Rows are points. Each table stands for the endless flat space through its points: a line for two points, a plane for three, and so on. Write the one point that lies in both, or say that there is none.
In the rows, 100 means zero.

First (2 x 3)
[[105, 93, 124],
[106, 86, 120]]
Second (2 x 3)
[[99, 99, 135],
[119, 103, 107]]
They share: [104, 100, 128]

First (3 x 6)
[[132, 130, 70, 85, 81, 151],
[141, 122, 80, 123, 59, 118],
[123, 89, 74, 96, 68, 121]]
Second (3 x 6)
[[139, 101, 80, 104, 84, 133],
[128, 107, 62, 92, 53, 122],
[133, 104, 65, 95, 60, 124]]
They share: [129, 107, 74, 98, 70, 129]

First (4 x 9)
[[92, 77, 78, 93, 123, 56, 85, 102, 83],
[79, 85, 62, 53, 114, 118, 35, 118, 39],
[37, 136, 103, 48, 75, 69, 57, 146, 68],
[120, 44, 49, 88, 147, 84, 65, 81, 77]]
Second (2 x 9)
[[92, 81, 84, 63, 105, 60, 71, 108, 67],
[85, 86, 82, 69, 108, 65, 70, 111, 70]]
They share: [78, 91, 80, 75, 111, 70, 69, 114, 73]

First (3 x 11)
[[147, 93, 124, 155, 125, 122, 109, 79, 113, 149, 85],
[83, 85, 92, 95, 69, 94, 65, 99, 101, 117, 125],
[129, 81, 106, 143, 111, 112, 91, 89, 97, 139, 99]]
Second (3 x 11)
[[98, 79, 100, 119, 75, 114, 98, 95, 98, 128, 113],
[103, 73, 107, 115, 70, 131, 102, 101, 107, 119, 125],
[109, 65, 113, 111, 84, 129, 86, 101, 105, 121, 133]]
They share: no point

First (3 x 14)
[[138, 120, 103, 120, 107, 69, 104, 99, 87, 148, 101, 126, 125, 133],
[136, 127, 104, 116, 114, 75, 103, 102, 91, 146, 108, 126, 118, 131],
[114, 154, 89, 94, 131, 109, 106, 105, 91, 122, 145, 110, 89, 117]]
Second (4 x 14)
[[121, 133, 79, 111, 96, 65, 119, 98, 74, 138, 142, 94, 92, 114],
[128, 137, 82, 105, 97, 69, 110, 100, 75, 138, 133, 101, 98, 107],
[91, 93, 77, 127, 142, 89, 129, 82, 68, 114, 116, 92, 116, 144],
[135, 125, 84, 94, 118, 61, 111, 113, 73, 132, 111, 105, 119, 88]]
They share: no point

First (4 x 20)
[[121, 52, 148, 81, 25, 114, 68, 114, 116, 31, 65, 71, 94, 120, 89, 85, 97, 52, 33, 108],
[113, 59, 142, 81, 32, 112, 76, 110, 110, 39, 70, 70, 87, 112, 91, 85, 91, 50, 40, 105],
[110, 68, 132, 76, 47, 103, 79, 98, 97, 49, 82, 61, 87, 107, 93, 87, 87, 56, 52, 97],
[120, 92, 84, 96, 98, 74, 89, 92, 128, 78, 141, 85, 136, 138, 53, 121, 61, 92, 62, 87]]
Second (2 x 20)
[[112, 97, 92, 86, 97, 82, 90, 84, 111, 70, 136, 60, 118, 125, 70, 109, 72, 89, 70, 85],
[112, 79, 98, 80, 79, 70, 87, 84, 90, 88, 112, 84, 109, 110, 73, 109, 57, 68, 67, 82]]
They share: [112, 91, 94, 84, 91, 78, 89, 84, 104, 76, 128, 68, 115, 120, 71, 109, 67, 82, 69, 84]

First (5 x 24)
[[90, 114, 55, 132, 100, 25, 64, 130, 82, 145, 164, 92, 94, 32, 112, 140, 132, 110, 102, 103, 138, 131, 110, 92],
[76, 109, 88, 86, 128, 58, 77, 132, 101, 110, 116, 113, 82, 70, 84, 132, 98, 124, 72, 98, 111, 111, 90, 108],
[89, 97, 65, 96, 139, 48, 64, 151, 93, 129, 122, 96, 77, 69, 94, 138, 118, 109, 78, 106, 132, 107, 83, 104],
[101, 90, 128, 41, 152, 112, 125, 137, 124, 87, 106, 97, 79, 130, 93, 127, 67, 107, 59, 98, 96, 57, 80, 136],
[142, 102, 99, 90, 122, 79, 140, 130, 78, 147, 152, 52, 106, 90, 146, 122, 118, 98, 120, 125, 128, 71, 88, 104]]
Second (3 x 24)
[[69, 102, 110, 69, 103, 57, 82, 107, 97, 106, 150, 103, 102, 96, 117, 157, 119, 123, 98, 120, 87, 106, 61, 89],
[99, 116, 102, 81, 131, 81, 110, 125, 103, 106, 118, 105, 90, 72, 93, 117, 87, 127, 76, 94, 111, 94, 97, 113],
[104, 112, 105, 89, 133, 77, 127, 142, 97, 126, 95, 93, 77, 81, 82, 102, 64, 108, 73, 95, 117, 91, 126, 139]]
They share: [91, 111, 105, 79, 123, 73, 105, 123, 100, 110, 123, 102, 91, 81, 98, 126, 92, 122, 82, 102, 105, 97, 92, 111]
